Each point is reached from the start by the listed moves, each made 0, 1 or 2 times, or once backwards (-1), plus a little noise. Say if it took an odd or an even number of moves. Then give how often each move was made.

Moves:
(1): [ 31   6 -16   8  18]
(2): [-14  55   8  20  -2]
Start: [ -3  19   1 -21  19]
Points:
[-47  66  28 -11  -1] => even (-1, 1)
[ 18  78 -10   8  36] => even (1, 1)
[-18  78  13  -3  14] => odd (0, 1)

Moves:
(1): [ 40  -2   4   7  -4  -4 -11]
(2): [ 3 26 -6 -5 -4 10 25]
(3): [  0  -8  36  -5 -18   1  10]
(4): [ 2 -6  8 32  9 14 -2]
(5): [ 8 -1  5 -6 18 -6 11]
(6): [  3 -11   2 -14  10  23  -5]
Start: [ -5  13   4  22 -12  20  -5]
Points:
[ 17 -23  95  19  10  46  31] => even (0, 0, 2, 1, 2, 1)
[ 63   3 -25  66 -26 -18 -66] => even (2, -1, -1, 0, -1, -1)
[-43 -24  89  53 -23   2  14] => odd (-1, -1, 2, 1, 1, -1)
[ 93 -10  21 -39  29  29 -14] => odd (2, 0, 0, -1, 2, 2)
[ -5  27 -26  72   5  10 -12] => odd (0, 0, -1, 1, 0, -1)

Moves:
(1): [ 21   3   0   8  -1   5   5  -7 -13 -12  -6   1 -12   0]
(2): [-4 17  2 -4  4 -6 -7  3  2  1 -1  2 -2  4]
(3): [ -3  -1  18  -7  -2   8   4   6 -13   6   6  -1   7  -1]
(4): [ 0  7  7 15 -8 -3 10  0  1  4 10 -1 -1  3]
(5): [ 5 -3 -1  6 12  1  4  6  5  3 -2  4  0  0]
(6): [ -4   7 -13  -3   7  18   4   2  -2   4   7  -6   0   0]
(7): [ 1 -1 -1 -9  2 -8 16  3  3 -2  1  1 -2  5]
(8): [-3 -3 -6  0  0 -1 -3 17  2 -2  1  0 -7 -3]
(9): [ 13   1   7 -14  -8   2   3   1  24   2  -9   0  -1  -6]
(10): [ 10   0 -12  -3  -1  -3  -1   7  -4  14   0   3  -2   1]
(11): [-4  2  4  0  4 -5 -2 -5  1 -1 21  1 -1 -8]
(12): [ 0 -3  0 -2 -3  7  2  2  1  1  5 20 -2  8]
Start: [ -5   2  -3  -3  17 -23  -1  15 -15   3   3   8   1  -5]
Points:
[ 38 -23 -43  -5   8 -23  22  59 -32  13 -18  14 -25   0] => even (1, -1, 0, 0, 0, 0, 1, 2, 0, 2, -1, 0)
[-57  42   0  30  12  17  -5  45 -50   4  54 -13  -5   0] => even (0, 1, 1, 2, -1, 2, -1, 2, -1, -1, 0, 0)
[ 23   1 -28  27  35  16  17  28 -57 -17  15  48 -33  14] => even (2, 0, 0, 0, 1, 1, 0, 1, -1, 0, 0, 2)
[-19  21   9  17  40   0  62  56 -60   8  95   3 -16  -8] => odd (1, 0, 2, 2, 1, 2, 2, 2, -1, 0, 2, 0)
[ -5 -14  -1  53  -8 -30   2  31 -40  19  31  34  -6   6] => odd (0, -1, 0, 2, 0, -1, -1, 1, -1, 1, 0, 1)
[-45  19  -8  45  31 -14   1  20 -21  29  62   2  13  -6] => even (-1, 0, 0, 2, 1, 1, -1, 0, -1, 0, 1, 0)
[ 39  -1  22 -21  16   8  -5 -11  23 -16 -31  30  -3 -15] => odd (1, 0, 0, -1, 1, 0, -1, -1, 2, -1, 0, 1)

Moves:
(1): [14  2 -1 -4  0 -2  4 -1  1 -6  4 -7 -3 -3 -4 -3  0 -3  5 -6 -2  2 -2]
(2): [ 0 21 -2 -7 -6 -6 -5 -8  2 -2 -2  7  2 -2 -5 -4 -2  6 -7 -1 -1  3 -1]
(3): [  0   2  21  -4 -13   0   2  -1   8  -4   1   8  -4 -17  -1   3  -3   2
   5  -5  -6  -5  -8]
(4): [ 0  0  3 14 -2 -4 -4 -5  2 -1 -3 -2  5 -4 -1 -3  1  3  1  6 -2  2 -1]
(5): [ 8  3  3  0 23 -2  3  2  3 10  1 -2 -5  2  5  0 -9  3 -2 -3  4 -2  6]
(6): [-2  5 -3  5  3 26 -1  0  1  4  2  1 -3  0 -3  1  5 -4  0  8  0 -6 -3]
(7): [-2  1 -2  8  2  0 15 -1 -6 -1 -8 -2  7  1  3 -8  2 -3 -1 -3 -4  3  6]
(8): [ 4  5  2  1 -2 -1  0 12  1  2  0  4 -3  7  0  3  2  2  0  2 -4  0 -2]
(9): [ 0 -5 -3  0 -4 -2  0 -1 20 -4 -4  3 -2 -3  0  5  2  6  0  1  2  1 -2]
(10): [ 3  2  1 -1 -2 -1  2 -4  1 14  4  6  6  2 -1 -2  6 -1  3  0 -1  4 -4]
(11): [ -7  -2   8  12   2   1  -1  -1  15  -7  14   1   4   3 -12  -1  -7  -1
  -8  -3  -5  -3   0]
(12): [ 5 -1 -4 -4  6  0 -8  4 -1 -6  2 23 -5 -2  1 -4  5 -2  7 -1 -4  2 -2]
(13): [ 5  0  0 -3 -1 -1 -4  0 -2 -2 -3  0 18 -1  2  3  4  5 -1  4  0 -1  9]
(14): [  3  -5   6  -4  -1   3   0 -11   5  -2  -7  -4   3  13   2  -2  -8  -2
  -2   3   0  -1  -7]
(15): [ 4  1 -6 -1 -3 -4  3  0  1 -4  6  2  0 -2 16 -2  4  0 -1 -6  1 -1 -1]
(16): [ 1  0 -5  3  2  1  5 -1 -1 -2  5  7  0  3  0 13 -5  1  0  8 -3  0  0]
(17): [ -1  -1   6   7   5   2   2  -5  -3  -4  -4  -1  -3   5  -2   3  20   3
  -2 -10   5  -3  -5]
(18): [ 1  0  3  1 -1  5  4 -2 -8  2  2  3 -1  2  0 -6  2 15  2  0  1  4  3]
(19): [-4  8  3 -4  3  3 -1 -2  4 -3  0 -3  2  4  5 -1  3  1 19 -6  5  0 -4]
(20): [-3 -1  0 -7  4 -3 -1  1  2 -3  2 -1 -4  6  2 -2  6 -3  2 15  2 -3  3]
Start: [ -2   9  -2   8 -14  -3  -1 -12   0  -5   3   8  19 -14   1   0   1   3
   7   4   9  -2   2]
Points:
[-13   9  15  27 -51 -48 -10 -16  17  -4  -8  -4  -1 -57  37   1  39  27
  11 -19  28  -2 -17] => odd (-1, 0, 1, 2, 0, -1, -1, 0, 1, 0, -1, -1, -1, -1, 2, -1, 1, 0, 0, 0)
[ 51  51  24   7   0  30 -25 -30  68  -9  24  95  23 -59  16  25  11  51
  47  24   0 -14 -11] => odd (1, 1, 2, 2, 2, 2, -1, 0, 2, 1, 0, 2, 2, 0, 1, 2, 0, 1, 1, 0)
[-10   1 -31  61 -34  15  52  -4  -4 -16   5  -7  22  -6  30  16  12 -27
   3  20  -7  -9 -11] => even (0, -1, 0, 1, -1, 1, 2, 1, 0, 0, 0, -1, -1, 0, 2, 2, 0, -1, 0, 0)
[ 29   6  -6  25  58 -22  51 -24  -8 -35  29  47 -12  -4  30 -23  23  10
   7 -63  11   1  10] => even (1, 0, 0, -1, 2, -1, 2, -1, 0, 0, 1, 2, -1, 0, 2, 1, 2, 1, 0, 0)
[ 25  65  21   6   3 -25  13 -35  31   2  33  12  38  14 -31 -27 -16 -16
 -14  -4 -13   7  -7] => odd (2, 2, 0, 0, 1, 0, 1, 1, -1, 2, 2, 0, 0, 1, 0, 0, 0, -1, 0, 1)
[-37  39  79  58 -36 -42  12 -53  82 -10   0  25  21 -37 -45  -5  -7  53
 -20  -1  -4   5  -9] => odd (-1, 2, 2, 2, 1, -1, 1, 0, 2, 1, 2, -1, -1, 0, -1, 0, 1, 1, 0, 1)

Moves:
(1): [20 -8 -1 -4 -3 -3 -7 -1  3  1 -3  6  0 -3 -7  4  5 -2 -1  7  0 -7  4  1
 -1  6  4]
(2): [ -8  11   5  -2 -13  -3  10   9  -8   2   4  12  -1  -5  -2   6  -7   0
   1   9 -10   0  -7  -2  -5   3   1]
(3): [ 1  3 19 -4 -5  9  6  5 -7  4  6  1 -8 -6  4 -2 10  3 -2 -7 -2  1  9 -4
 -5  5 11]
(4): [  2  -3  -1  14  -4   0  -5  -5   2 -13  -1  -5   6   3   0   5  11  -1
  -8   2  -8   5  -6   1  -1  -3  -7]
(5): [ 1  9  1  4 12  9 -2  4 -4  7  8  9  8 -2  6 -2  1  1  3 -3  2  2 -4  0
  7  2 -7]
(6): [ -6  -8 -12   5  -7  20  -2  -8   2   1  -1   5   4   3   8   3   1  -1
  -8  -7   1  -3  -2  -5  -4   1  -3]
(7): [ -2   0   5   7  -3  -1  18  -9   9  13  -2   9   6  -7   5  11  -6 -19
  -7   6   2   3   4   0   3  -2  -5]
(8): [  3  -9   1   7   0   3   6  16  -8   7   1   2  -3  -1 -10  -6   2  -3
  -7   9  -2  10  -8  18  -8  -6  -5]
(9): [  0   5   5 -11  -4   0  -4  -1  12   2   3  11   0  -6   2 -10  -4 -13
  -5  -4   1   8   5  -6 -14  -9  -3]
(10): [ -5 -12   6   9 -11   1   2 -13 -15  18  -8  -2  11  -6   1  -8   4   1
  -1  10   4   4  -3  -8  -4  -5  -9]
(11): [  6  -2  -8   1  -5  -5   3   4  11   0  15 -15   2   9   2   1  -8   5
   6   4 -13  -5   4 -10   3   1   2]
(12): [ -7 -13   3   3   1  -4  -1 -14  -2  -2  11  12   0   0  -6  -3  -2   0
  -3   6  -7  11   0  -5   9   3  -1]
(13): [ -2  -6   1  -8   4   0   1   4  -8  -1   9  -1  15   5  -2   1   2  -1
  -6   2 -11  -2  -3   0   3  -5   1]
(14): [  2  -2  -1  -1  -2   2   6  -2   0   4   2  11  -9  19   3  -5   8  -6
   0  -3  -1  13   6   0 -12   0   7]
(15): [ -1  -4   4   0   5  -2  -1   9   3   4  -4   5 -10  -7  18  -3   6   7
   5  -2  -6  -2  -3   0   0  -1  -3]
(16): [ -4  -3   7   2  -3   2 -12  -1  -1   6   7  -1  -8   0  -3  18   6   6
  -1   6  -1   3   2  -1  -3  -3  -5]
(17): [  2   6  -2  -2  -9   2   1  -6   1   2  13   2  -9  -5   9   0  22 -13
   1   5  -2  -4   2  10   4  -2  -4]
(18): [-3  0  0 -2  3 -1  4  3  4 -1 -2  5  3 -2 -4  2  4 12 -1  9  1 -1  9  2
 -1  5 -6]
(19): [-10  -1   1   0  -7  -2   1  10  10  -6  -2  -1   3  -4  10   0   0  -4
  18 -10   5   7   7  -1   3   3   8]
(20): [ -8   0   9   6   8   8  -7  -8  -5  -6  -5  -5   2  -6   1  -3 -11  -5
   7  25   5   3  -4   5 -11   6   1]
(21): [ 4  1 -2  5 -1 -1  0  2  5 -2  4  2 -2  3  8  2  0  6  2  3  8 -4 -2  2
 -1 -7  7]
(22): [ 1  5 -6 -5 -5 -3  3  0 -6 -2  2 -1  0 -3  8  4 -4  2 -6  4  2 10  8 -1
  3 -2 -4]
(23): [  4   3  -3   8   5  -4  -7   5  -3  -5  -3  -2   3   2  -3  -2  -4  -6
  -3  -2   1 -16  10   2   5   1  -3]
(24): [  2  -5   5   1  -8   4  -7  -9   2   7  -4   8   7  -1   3  -4  -1   1
  -1  -7  -5   1  -1  18 -11  -5  -9]
Start: [  4   8  -1   4 -15  -8   7   2  -6 -14   2 -14   4  -7 -12  -6  10  10
   1   7  -6  12 -13  -5  14   7   8]
Points:
[  4  26   8 -24 -87  42   6  39  -5 -24  76  23 -22  -1  -1  30  83   3
   1 -29 -37 -25  -2  -1   3  20  53] => even (1, 2, 2, 0, 0, 2, -1, 0, 0, -1, 0, 0, 1, 0, -1, 1, 2, 0, 1, -1, 1, -1, 0, 0)
[ 39 -45 -14   1  -7  19 -26 -16 -11 -26  36   2  70  29  -6 -37 -30  46
   6  63 -45  18  -6   7 -23  23   9] => even (2, 0, 0, 0, 1, 1, -1, 0, 0, 0, 2, 1, 2, 1, 0, -1, -1, 1, 0, 2, 1, 1, 0, 2)
[ 28  -7   5  43 -16  16 -41  -4  -2   0  19 -55  60 -33 -21  42 -10 -32
 -12  95 -23 -33   4 -42   9  18 -33] => odd (2, 0, 0, 1, 1, 1, 1, 0, 1, 1, 2, -1, 1, -1, 0, 2, 0, 0, 0, 2, -1, 0, 2, -1)
[-46 -39   1 -29 -29  12 -13  43   6  -6  87   8 -27 -41  69 -37  57  -4
  20   8 -11  68 -24   0  29 -49  17] => odd (-1, -1, 0, -1, 0, 1, -1, 2, 2, 0, 0, 2, 2, -1, 2, 1, 2, -1, 2, 0, 2, 1, -1, -1)
[-12 -35  43 -15 -85   2  32  -9 -73   2  46  20  14  28 -36 -20   7  32
   9  14 -66  86  -7 -37 -15  40  53] => even (1, 2, 2, 0, 0, 0, -1, 0, -1, 1, 1, 2, 1, 2, -1, 0, -1, -1, 1, 0, -1, 1, -1, 1)

Moves:
(1): [  4  -2   0   8  -4   9   2 -13  -8   3 -10   3   3  -9  -7   4 -12   0
   8   5   0  -6   9  -8]
(2): [  9   8   4   3 -10   5  -2   3  -6  -2   9   1   3   0  -1  -2   2  10
  -6 -15   7  -8  -1   0]
(3): [-9  0  6 -5 -2  6  1  0  5  2 -2 -7 -5 -7 -9  7  6 -3 -1 -2 10  9  6  3]
(4): [-8 -3  6 13  0 -3  8 -2  3 -4 12 -4 -5  8 -3  5 -2  9  7 -1 12  4 -9  0]
(5): [-3  5  2 -4 11  6 -2  3 -2  3  0 -6  8  1 -1  9 -5 -5 -1  5  7 -2 -1 -4]
(6): [ -5   2  -6  -4 -10   6   2   6  -7  -6  -6   6   5   5   4   6  -6  10
  -2   2  -6   5   4  -1]
(7): [ 9  7 -1 -2 -1 -8 24  4  5  3  7 -3  0 15 10 -4  3 -5 -7  8  3 12  6 -6]
(8): [ -1  -1   6  -9  11 -10  -9   7  -8  -4  -4 -10 -22  -2   2   1  -6   3
   2  -5   6   3  12   1]
(9): [ -8   1  -9   8  -3   9  -4   3  17   2 -11   3  -8  13  -4   1   3  -2
   4  -4   4  -4   1 -10]
(10): [-3  0  0  4  2  3  2 -9 -5  6 -7 -6 -5 -2  8 -2  0  1 -4 -3 -1 -3 -5  0]
(11): [  7 -12 -13  -4   0   4   3  -2  -9  10  20   5 -12  -4   9  11 -12  -5
  -5 -10   4  11  -3   5]
(12): [ -1  14  18  -6   3   7   5   3   2 -11   3  14  -2  -8   1   6 -11  -4
 -11   0  -1  -7   1  11]
(13): [  5 -10   6   8  -3   6   0  13  -2   3  -9   4   8 -10   9  -1   7  -3
   2  -6   2   1   0  10]
(14): [ -1  -6   5  -1  -1  -6   0   0  -3  -5  -6   6  -2   8   1   1   0  -2
   7  -4   4  -4 -11   0]
(15): [  3  -6   1   4  -4   5 -10  -6  -6  -8   8   0  -3  -2   4  -6   9  -7
   4   6   2   1   6  -3]
(16): [  3   0  12   4  -2 -10 -10   2  -7  10  -4   0  -3   6   5  14   1  -5
  -9   9 -12   2   4  -2]
(17): [  4 -14  -4 -11   7   7   5   1  -8   9  -2   1  -1  -2 -12   8  15  11
  -6   3  -8   8 -13 -11]
(18): [ 6 -6  3  0  3  3 -5 -6  9  4  0  4  4  4  4 -4 -4  8  0  6  6  8  6  6]
(19): [ 8  9  2 -7 -1 13  3 -3 -1  3 -6  6 -8  6  4  9  5 -5 20 -9 -1 -1  4 -1]
(20): [  1   6  12  -1   6   8   0  11  -7   5   7   9   0   7  -6 -14  -2 -14
   8   3   1   7  -9  -3]
(21): [ -2   7  -1  -4  -9 -14   1  -4   4  10  -3  12  -6 -16   3  -1   1   4
   2   6   8  -4 -14  -1]
(22): [ 5 11 -4  5 -1  5 -1 -6 -4 -7 -5 -7  0 -1  6  1  1 -1 -3  0 -5 13 -9  2]
(23): [ -5   6  -1  -2   7  -4   4  -5  -7  -1  -4   7   3  -4  -2 -11   3   4
   4  -1   4   6   6   0]
(24): [ 4 -1 -6  2  1  0  8  4 -3  5 -2  4 -2  5 -2  7  9  0 -5 12  5 -4  1 13]
Start: [ -4 -13  -2  -4  12   0 -12  -5  -9  -2  -8   1   2   7   6   0 -11   7
   0 -10  -3   1   4  -3]
Points:
[  8  11   6   9  47  36 -52 -31  19 -61 -63 -12  31  37  45 -40  30 -18
  44 -23  37  12  35  19] => odd (-1, 0, 0, -1, 2, -1, 0, 0, 1, 0, -1, 0, 1, 2, 2, -1, -1, 2, 1, -1, -1, 2, 2, 0)
[-11  -2  86  22  13   5 -33  31  17  22 -35   3 -11  49  27  -6  27 -18
  16  15  75  53  35 -38] => odd (0, 1, 2, 1, 2, 0, 2, 1, 2, 0, -1, 0, 2, 1, 2, 2, 0, 2, 0, 1, 1, 0, 1, -1)
[-21  -1  13 -11  41 -34  57   2 -28  -3 -55   3 -42  20  30   1  18  80
 -17  -5  20  26  -6 -31] => even (0, 0, -1, 2, 0, 1, 2, 2, 1, 2, -1, 1, 1, 0, 0, 0, 2, 0, 0, -1, 1, 0, 2, 0)
[ 35 -45 -18  -6  19  21 -42 -29 -78   9  70 -22   5  19  11  40 -37 -21
  -6  -3   5  26  36 -28] => even (1, 1, 0, 0, 2, 0, 0, 0, -1, -1, 2, -1, -1, 0, 2, 1, 0, 0, 0, 0, -1, 0, 0, 0)
[ 26 -68   7  25  28  -8  34  21 -16  10  27 -47   9  39  -7 -29  76 -23
 -18  69   5  56  15   5] => odd (0, -1, 1, 1, -1, -1, 2, 0, -1, 0, -1, -1, 1, -1, 2, 0, 1, 0, -1, 1, -1, 0, -1, 2)
[-33 -92   1  80  26  58  -9 -16 -38  37 -49 -38 -38  38  -1  71  25 -55
  44   5  66   2   0 -12] => odd (2, -1, 2, 2, 2, -1, 0, 0, 2, 2, 1, -1, 2, 2, 2, 1, 0, -1, 0, 0, -1, 0, 0, 2)
[ 34  37 -23  40  28  25  -3 -38 -26 -13  17 -44 -67  78  29 -35 -51 -25
  52 -41  31  54  61 -70] => odd (2, 1, -1, 1, 0, -1, 2, 2, 2, 0, 1, -1, -1, -1, 1, 0, -1, 0, 1, 1, -1, 2, 1, -1)
[-12  21  18  19  46   3  57 -45 -89  32  60  39  -1  -8   8  18 -65 -44
 -14  61  32  54 -44 -18] => even (2, -1, 0, 2, 2, 0, 1, -1, -1, 1, 2, 1, -1, 0, 1, 1, 0, -1, -1, 2, 1, 1, 2, 1)
[ -6  -8 -54 -29   7  -3 -65 -54  24  67 -95  -2 -35  -4  -3  57  18  43
  -1  13 -58  36 -35 -64] => odd (0, -1, 0, -1, 0, 0, -1, 0, 2, 0, 0, -1, -1, -1, -1, 2, 2, 1, 1, -1, 2, 2, 0, -1)
